Every row gives one point. A path goes straight from each point to the next, and from the last back to the first. The post is the endless flat space through its rows: a point in 2 columns, a line in 3, a plane in 4, and so on, so that a path can go around it. Count how often the path circles the post. Going back the other way cancels.
(in the rows, 128 means zero)

Post (1 x 2):
129, 145
Path:
116, 155
140, 197
149, 154
142, 135
144, 141
177, 174
112, 191
108, 157
113, 131
91, 113
71, 147
111, 110
154, 114
146, 132
119, 111
109, 138
Times around: 0

Post, 2 rows:
151, 132, 177
117, 133, 121
Path, 16 rows:
116, 82, 151
112, 131, 167
76, 141, 146
152, 157, 194
137, 169, 116
155, 109, 99
125, 104, 127
110, 110, 149
135, 110, 150
120, 105, 113
107, 102, 149
119, 129, 173
134, 181, 177
131, 161, 123
143, 130, 140
171, 91, 187
Times around: 2

Post (5 x 6):
119, 117, 117, 65, 115, 132
173, 156, 82, 172, 105, 100
125, 116, 154, 118, 148, 113
136, 149, 184, 157, 103, 89
109, 131, 140, 122, 156, 173
Path (13 x 6):
117, 141, 133, 120, 66, 140
112, 120, 127, 120, 138, 125
114, 97, 95, 119, 111, 107
168, 107, 133, 146, 105, 108
162, 137, 208, 158, 151, 108
177, 175, 137, 110, 111, 82
126, 150, 131, 129, 165, 87
138, 172, 136, 96, 152, 110
114, 162, 93, 155, 154, 99
110, 115, 103, 119, 130, 153
157, 122, 101, 177, 91, 154
171, 140, 157, 134, 103, 142
186, 113, 149, 172, 131, 134
Times around: 1

Post:
139, 112, 91, 102, 191, 121, 105, 161
136, 168, 126, 106, 137, 106, 145, 112
175, 109, 69, 89, 107, 180, 127, 124
159, 148, 177, 162, 124, 104, 163, 129
140, 138, 91, 125, 136, 143, 105, 70
101, 139, 112, 97, 145, 97, 94, 190
135, 151, 162, 112, 135, 170, 128, 74
Path:
148, 148, 125, 139, 144, 144, 149, 97
100, 124, 160, 137, 117, 133, 111, 139
115, 151, 136, 124, 135, 111, 130, 87
122, 133, 84, 117, 116, 139, 107, 123
141, 172, 115, 147, 135, 151, 137, 141
154, 140, 145, 156, 154, 118, 109, 134
187, 139, 160, 96, 134, 131, 135, 158
171, 188, 83, 132, 155, 96, 142, 131
120, 170, 93, 116, 131, 138, 136, 119
102, 145, 101, 130, 154, 110, 158, 127
95, 154, 112, 110, 117, 144, 127, 92
144, 94, 141, 175, 168, 168, 88, 134
188, 155, 67, 103, 150, 142, 127, 101
162, 145, 112, 127, 135, 106, 100, 73
123, 113, 90, 69, 134, 116, 87, 114
164, 105, 127, 92, 176, 91, 184, 119
142, 138, 185, 96, 113, 109, 112, 141
196, 167, 119, 156, 132, 124, 112, 68
117, 164, 105, 145, 139, 109, 81, 138
Times around: 0

Post:
125, 135, 121, 132, 193, 140, 114, 122, 110
89, 155, 144, 97, 133, 160, 104, 82, 126
72, 143, 115, 127, 118, 121, 146, 166, 79
109, 116, 138, 123, 146, 123, 79, 114, 116
87, 111, 141, 94, 116, 133, 98, 201, 151
151, 136, 99, 106, 172, 122, 130, 115, 85
87, 125, 142, 99, 143, 115, 113, 95, 152
200, 111, 92, 208, 119, 157, 152, 157, 214
Path, 25 rows:
127, 129, 146, 119, 176, 156, 122, 143, 126
103, 138, 117, 109, 119, 172, 105, 122, 86
133, 137, 71, 176, 165, 174, 108, 156, 106
143, 148, 103, 141, 124, 156, 100, 137, 108
143, 155, 148, 100, 157, 113, 93, 84, 150
115, 140, 177, 151, 177, 147, 130, 151, 89
124, 129, 134, 133, 157, 182, 130, 161, 125
108, 159, 168, 113, 138, 140, 126, 129, 117
169, 136, 135, 136, 203, 132, 87, 129, 177
110, 118, 82, 146, 160, 117, 108, 146, 143
97, 81, 122, 113, 180, 121, 56, 131, 110
140, 103, 129, 172, 109, 173, 144, 123, 127
177, 133, 118, 89, 172, 132, 129, 144, 97
105, 155, 149, 102, 115, 106, 91, 132, 111
120, 139, 95, 133, 146, 121, 131, 164, 124
80, 101, 77, 61, 155, 118, 120, 172, 85
128, 99, 127, 133, 103, 152, 119, 143, 138
115, 120, 150, 119, 145, 120, 108, 106, 127
106, 152, 154, 107, 134, 116, 87, 110, 126
112, 160, 123, 122, 170, 148, 110, 111, 164
95, 132, 71, 110, 156, 133, 152, 145, 140
118, 88, 82, 124, 103, 110, 152, 155, 124
71, 122, 115, 145, 91, 121, 84, 154, 155
124, 150, 92, 120, 136, 56, 138, 121, 160
111, 125, 145, 142, 168, 116, 94, 122, 116
Times around: 1

Post (10 x 11):
136, 121, 67, 127, 120, 145, 116, 93, 117, 52, 116
132, 96, 163, 136, 159, 117, 111, 103, 102, 174, 132
91, 141, 145, 106, 105, 140, 155, 143, 107, 167, 124
140, 115, 85, 81, 103, 116, 148, 131, 101, 119, 134
107, 113, 148, 150, 136, 123, 108, 159, 166, 129, 175
87, 144, 129, 85, 136, 181, 95, 63, 150, 120, 145
191, 140, 115, 115, 171, 145, 125, 132, 125, 67, 105
165, 140, 143, 146, 165, 132, 125, 140, 122, 205, 120
112, 178, 110, 73, 146, 89, 129, 120, 120, 113, 93
80, 113, 139, 111, 127, 149, 54, 99, 99, 148, 156
Path:
108, 129, 71, 112, 129, 58, 107, 134, 114, 159, 176
151, 193, 113, 96, 143, 125, 134, 94, 106, 134, 100
88, 138, 127, 106, 101, 133, 119, 98, 151, 200, 146
141, 97, 176, 113, 159, 133, 114, 139, 107, 151, 129
104, 132, 128, 103, 146, 141, 176, 126, 121, 136, 108
108, 151, 128, 98, 156, 149, 110, 115, 87, 145, 165
153, 145, 132, 130, 128, 142, 121, 117, 165, 143, 171
123, 132, 129, 105, 128, 111, 127, 106, 132, 146, 128
123, 117, 180, 135, 133, 146, 103, 169, 100, 163, 79
142, 120, 143, 97, 166, 105, 171, 124, 120, 155, 110
103, 138, 99, 127, 167, 123, 136, 60, 168, 89, 149
133, 167, 117, 81, 94, 146, 162, 85, 99, 107, 123
105, 131, 182, 126, 128, 146, 141, 132, 154, 125, 142
104, 140, 127, 142, 129, 161, 99, 138, 126, 161, 99
150, 123, 101, 114, 152, 182, 122, 132, 121, 126, 127
80, 154, 136, 104, 150, 122, 101, 146, 115, 72, 155
104, 158, 90, 112, 124, 129, 87, 97, 121, 124, 147
89, 141, 135, 90, 103, 114, 76, 116, 91, 134, 130
161, 140, 121, 113, 136, 129, 106, 110, 137, 69, 146
147, 58, 166, 123, 111, 153, 122, 107, 130, 126, 136
138, 111, 155, 196, 202, 117, 68, 153, 180, 175, 110
102, 146, 72, 123, 156, 136, 74, 120, 134, 102, 131
Times around: 4
